Each wall is flat, endless, passes through zero and stands at right angles to its row. A trip goes straight from one point to another. Which walls does it cross, in order?
In the rows, 128 means zero.

Walls:
(1): [135  60]
(2): [161 172]
(3): [122 105]
Trips:
[112 177] to [102  88] -> 2, 3, 1
[105  93] to [113 153] -> 1, 3, 2
[179 123] to [111  91] -> 3, 2
[134  63] to [ 98 112] -> none
[126 155] to [124 159] -> none
[83 99] to [103  88] -> none

Walls:
(1): [139 170 175  67 125 149 178 145]
(2): [ 93 165 145 120 119 145 161 176]
(3): [188 162 120 180 148  85 138 110]
(4): [ 79 146 147 124 173  81  86  76]
(5): [ 60  93 169 102 169 125 117 103]
(6): [173  82 152 106  84 140 132 152]
(7): [ 62 129 118 194 140 166 161 110]
(8): [ 90  99 137  91 168 119 226 157]
Trips:
[127  69 128 128 142 113  68 112] to [141 118  90 124 117  72  94 118] -> 3, 5, 6
[164  87 112 113  89 124 124 110] to [113 152 133 175 135 161 110 130] -> 3, 7, 6, 2, 4
[ 75 102 118 150 121 154 145 151] to [137  73 124 123 155 112 164 139] -> 6, 2, 7
[115 145 174 152 114 128 113 121] to [142 192 127 117 138 120 128 127] -> 5, 7
[146 163 144  98 128 191 146 179] to [190 119 144 194  99 171 176 146] -> 7, 3, 8

Walls:
(1): [111 155 170 136 162 147 147 154 119 109 193 132 160 112]
(2): [123 151 124  68 135 178 134 106  66 158 143 133  97 198]
(3): [142 174 124 142 194 114 140  94  76 205  95  77 125 109]
(4): [106 104 191 122  86 122 204 123 174 124 105 147 138 129]
(5): [ 77 124 122 157 129 172 170  96 124 132 144  97 161 140]
(6): [119 147 172  74 192 127  82 115 101 131  58 132  77  90]
(7): [ 79 146 115 154 144 122 155 140 153 141 203 138 135  97]
Trips:
[143 170  87 120 115  85 153 115 111 169 170 108 169 197] to [139 125 120 109 120 180  83 120  96 143 143  47 120 144] -> 1, 7, 6
[106  50 129 197  43 149  51 116 103 146 167 137 121  67] to [ 78 128 139 156 117  80  75  71 103  94 133 142 122  98] -> 6, 5

Walls:
(1): [145 132 172  57 128 109 219 126 116  44 115 113 150 124 148 148 134  63
 159 105 182 131 103 164]
(2): [119  55  96 118 115 115 139 136 135  73 115 178 137  98 115 100 118 153
 153 125 174  98  52 109]
(3): [127 163  86 124 185  89 175 111 129 105 183 164 139 115 119 187 159  97
 135 147 112 152 152 123]
(4): [128 174  97 116 199 117  83 118 123 115 171 124  75  99 140 103 132 132
 156  98 174 121 102  98]
(5): [172 113 140 139 100 116  90 121 117 130  93 120 123 126 185 148 137  88
 136 127  76 164 165 141]
(6): [151 165  57 127 132 139  97 142 131 123  99 148 108  75 110  94 144 116
 175 142 129 147  11 129]
Trips:
[111 107  83  89 105 163 173  91 129 180 148 120 119 144 220 175  98 182
  82 125 149 172 122 107] to [116 125 124 158 158 142 162 145 179 134 127  82 156 194 200 108 132 138
  81 126 124 184 132  85] -> 3
[ 94 143  86 146  90 130 117 147 135 221 160 109  94 117 165 171 162 137
 193  86 144  41 126 146] to [ 88 101 145 148 152 148  67 206 142 147 168 101 103 157 115 135 129 133
  89 177 128 178 140  99] -> 6
[165 144 104 109 136 156 153  88 110 130  90 136 167 180 155 167 166 140
  76 120 179 133 118 129] to [186 109  95 109  28 120 121 165 125 140 111 134 142 207 148  60 139 102
 138 132 148 137 145 110] -> 5, 3, 2, 6
[125  83 156 142 143 142 103  96  93  80 144 127 121  99 166  47 157  71
 147  84  99 179 160 193] to [142 158 155 118 123 120 134 184 146 113  81 128  81 188 111 145 177 125
 118  90 133 158 164 149] -> 4
